Each point is reached from the start by the listed moves, each made once or not at all, plus a little noise. Is the number of moves made odd or even? Then give how often each move was made.

Moves:
(1): |  11 |  -1 | -36 |  10 |
(2): |   2 |  13 |  17 | -29 |
(3): |  44 | -24 |  22 |   5 |
Start: |  3 |  6 | 14 | 13 |
Points:
| 60 | -7 | 16 | -3 | -> odd (1, 1, 1)
|  56 | -19 |   0 |  26 | -> even (1, 0, 1)
|  46 | -20 |  33 |  17 | -> odd (0, 0, 1)
|  48 |  -7 |  53 | -12 | -> even (0, 1, 1)
| 14 | 19 | -4 | -7 | -> even (1, 1, 0)

Moves:
(1): |  31 | -12 |  -4 |  -8 |  -8 | -13 | -13 |  12 |  -6 |
(2): |   0 |  19 |  -6 | -11 |  -5 |   6 |  -9 |   0 |  -6 |
(3): | 10 | 15 |  5 |  4 | -8 | -1 | 12 | 26 |  7 |
(4): |  -2 |  13 |  12 |  12 |  13 | -22 |   5 |   6 |  -2 |
(5): |  -2 |  -6 |  -4 |  -5 |  14 |   4 |   1 |   9 | -31 |
(6): |  10 |   3 |  -9 |  20 |   8 |  12 |   2 |  -6 | -10 |
(7): | -12 |  -1 |  -6 |   6 | -25 | -20 |   2 |  10 |   2 |
(8): |  -2 |   8 |  -6 |   0 |   8 |   4 | -11 |  13 |  20 |
(9): |   8 |  12 | -21 | -14 |  14 | -11 |  21 |  -6 |  12 |
Start: |  -7 |   3 |  -2 | -10 |  -4 |  -4 |  34 |   9 |   9 |
Points:
|  25 |  38 | -31 | -36 |  32 | -35 |  27 |  41 |  -2 | -> even (1, 1, 0, 1, 1, 0, 0, 1, 1)
|  37 |  24 | -13 | -21 |  20 | -45 |  60 |  55 | -10 | -> odd (1, 0, 1, 1, 1, 0, 0, 0, 1)
|   9 |  18 | -25 | -23 | -34 | -26 |   2 |  43 |  19 | -> even (1, 1, 0, 0, 0, 0, 1, 1, 0)
|  31 |  19 | -10 | -30 | -10 |  -6 |  25 |  55 | -26 | -> even (1, 1, 1, 0, 1, 0, 0, 0, 0)
|  19 | -13 | -25 |   3 | -16 | -19 |  25 |  33 | -35 | -> even (1, 0, 0, 0, 1, 1, 1, 0, 0)

Moves:
(1): |  10 |   7 |   1 |   2 |  11 |  -3 |   4 |   9 |  -4 |  -4 |   3 |   2 | -12 |  -5 |  -8 |   0 |   2 |  -2 |  -4 |   2 |   0 |   9 |   0 |
(2): |  -5 |   9 |  13 |   2 |  -6 |   3 |   8 |  -1 |  -9 |  -3 |   7 | -10 |  -9 |  -5 |  -1 |   0 | -11 |  -7 |   5 |   7 |  -6 |   6 |  -3 |
(3): |  -2 |   9 |   7 |  -6 |  13 |   3 |   3 |  10 |   3 |   0 |   3 |  -2 |   2 |  -3 |  13 | -18 |  -7 |   3 |   8 |  -8 |   6 |   6 |  -4 |
(4): | -7 | -1 | -1 | 11 | -3 | -1 | -5 | -3 |  5 | -1 |  2 |  2 |  3 |  8 | -9 |  0 | -3 | 11 |  4 | -4 | -5 | -1 |  0 |
(5): |  -3 |   3 | -11 |   5 |  11 |   3 |   0 |   3 |   4 |   8 |  -1 |   5 |   1 |   8 |   8 |   3 |  -5 |  -6 |  -5 |   2 |   1 |   5 |   2 |
(6): |   7 |  12 |  -2 |  -5 | -21 |   2 |   1 |  20 |  16 |   1 |  11 |  12 | -19 |   6 |   5 |  10 |  -9 |  -1 |   8 |  -5 | -12 |  -4 |  -8 |
(7): |   4 | -19 | -12 |  -5 |  -1 |   4 |  12 |  -5 |   5 |  -9 |  -8 |   1 |   1 |   6 |  -1 |   1 |   0 |   8 |   3 |   4 |   3 |   8 |   1 |
(8): |   5 | -10 |   1 |   3 |  -8 |  -9 |   0 |   3 |  -7 |   2 | -14 |  12 |  -1 |   4 |   3 |  -5 |  -9 |   0 |  -2 |   4 |  -1 |  -3 |   9 |
(9): |   5 |   2 |  -7 |  -2 |  -1 |  -4 |   0 |   2 |  -2 | -11 | -12 | -14 |  -7 |   2 |  12 |  -3 |  -5 |   6 |   2 |   5 |   4 |  -8 |  -4 |
(10): |   2 |  -1 |  14 | -14 |   8 |  -2 |   2 |   1 |   3 |  10 |  -6 | -14 |   7 |   8 |  -4 |  11 |  -2 |   3 |  -7 |  -8 |  -6 |  13 |   8 |
(11): | -8 |  3 |  1 | -2 |  3 | -1 | -5 |  8 | -5 |  0 |  8 |  6 | -5 |  4 |  6 |  4 |  4 | 10 |  3 |  7 |  4 |  8 |  5 |
(12): | -14 |  14 |   0 |  -5 |   5 |  -9 |   4 |  -8 |   1 |   3 |  10 |   3 | -12 |  -4 |   5 |  14 |   3 | -13 |  -7 |  -6 |   5 |   4 |   2 |
(13): |   6 |   7 |   0 |   6 |   9 |  -5 |   4 |  -7 | -10 |  -4 |   0 |   5 |   9 |   4 |  -4 |   6 |   1 |  -2 |  11 |   6 |   5 | -10 |  -5 |
(14): | -3 | -2 |  6 |  2 |  4 | -2 |  0 |  9 | -5 |  3 |  8 | -6 | -6 |  8 |  3 | -5 | 16 |  3 |  2 | -6 | -4 | -5 |  1 |
(15): |   0 |   4 |  -4 |   6 |  -2 |   1 |   3 |  -9 |   5 |  13 |  -3 |   1 |  -3 |  -8 |  13 |   5 |   6 |   3 |   7 |  -3 |   6 |  11 | -12 |
(16): |  -2 |   1 |   3 |  13 |   6 |  -4 |   3 |   7 |   4 |  -9 |   1 |  -3 |   1 | -13 |  12 |   9 |   7 | -12 |   7 |   5 |  -5 |  -7 |   6 |
(17): | -8 | 11 |  4 |  1 |  3 |  2 | 11 |  7 |  6 |  5 |  0 |  1 |  4 |  0 | -6 |  3 |  5 | -7 | -7 |  8 |  4 |  0 | 10 |
(18): |  -9 |  -4 |  -6 |  -9 |   7 |   9 |  15 | -13 |  -2 |   4 | -16 |  -5 |   3 |   1 | -12 |  11 |  -7 |  26 |  -2 |   3 | -22 |  -1 |  -2 |
(19): | -10 |  17 |   5 |   4 |  14 |   5 |  -6 |  -3 |   3 |   8 |   1 |   6 |  -8 |  -2 |  -6 |  -4 |   3 |  -8 |  14 |  10 |   0 |  -1 |  -7 |
(20): |   3 |   5 |  14 |   8 |   1 |  13 |  -1 | -16 |   5 |  -2 |  14 |   4 |  -5 |  -5 |   6 |  -3 |  10 |  -3 |  -5 |  -1 |  -2 |   9 |   7 |
Start: | -22 | -10 | -12 | -13 |   8 | -11 | -12 |  10 | -11 |  10 |   6 | -12 |  -5 |  -5 |   2 |   2 |  -3 |   8 | -10 |  15 |  17 |  14 |  -8 |
Points:
| -26 |   8 |  18 | -11 |  45 |   3 |  22 |   4 |   2 |  11 |   3 | -27 |  -8 | -21 | -10 |  30 |  13 |  15 | -28 |  23 | -14 |  36 |  21 | -> even (1, 0, 0, 0, 0, 0, 0, 0, 0, 1, 0, 0, 0, 0, 0, 1, 1, 1, 0, 1)
| -41 |  50 |  21 |  10 |  25 | -13 |  18 |  22 |   9 |  11 |  41 | -25 | -38 |  13 |  26 |  48 |   2 | -19 |  -3 |  19 |  -3 |  15 |   6 | -> even (0, 1, 0, 1, 1, 1, 0, 0, 1, 1, 0, 1, 1, 1, 0, 1, 1, 0, 0, 1)
| -38 |  32 | -19 |   9 |  25 |  -6 | -17 |  43 |   9 |  38 |  36 |  18 | -55 |  15 |  15 |  15 |  10 |  20 |  18 |  19 |   7 |  36 | -28 | -> even (1, 0, 0, 1, 1, 1, 0, 0, 0, 0, 1, 0, 0, 1, 1, 0, 0, 0, 1, 0)
| -22 |   8 | -18 | -19 |  11 |  11 |  27 |   6 |   5 |  -7 |   5 |  -1 | -25 |  12 |   7 |  30 |  -4 |  45 |   2 |  42 |   2 |  18 |  -3 | -> even (0, 0, 0, 0, 0, 1, 1, 0, 1, 0, 1, 0, 1, 0, 0, 0, 1, 1, 0, 1)
| -27 |  15 |  -3 | -15 |  23 | -14 |  24 |  21 | -18 |  21 | -13 | -12 | -53 |  23 |  -2 |  35 | -19 |  60 |  32 |  40 | -17 |  34 | -24 | -> even (1, 1, 0, 1, 0, 1, 1, 1, 1, 1, 1, 0, 1, 1, 1, 0, 0, 1, 1, 0)
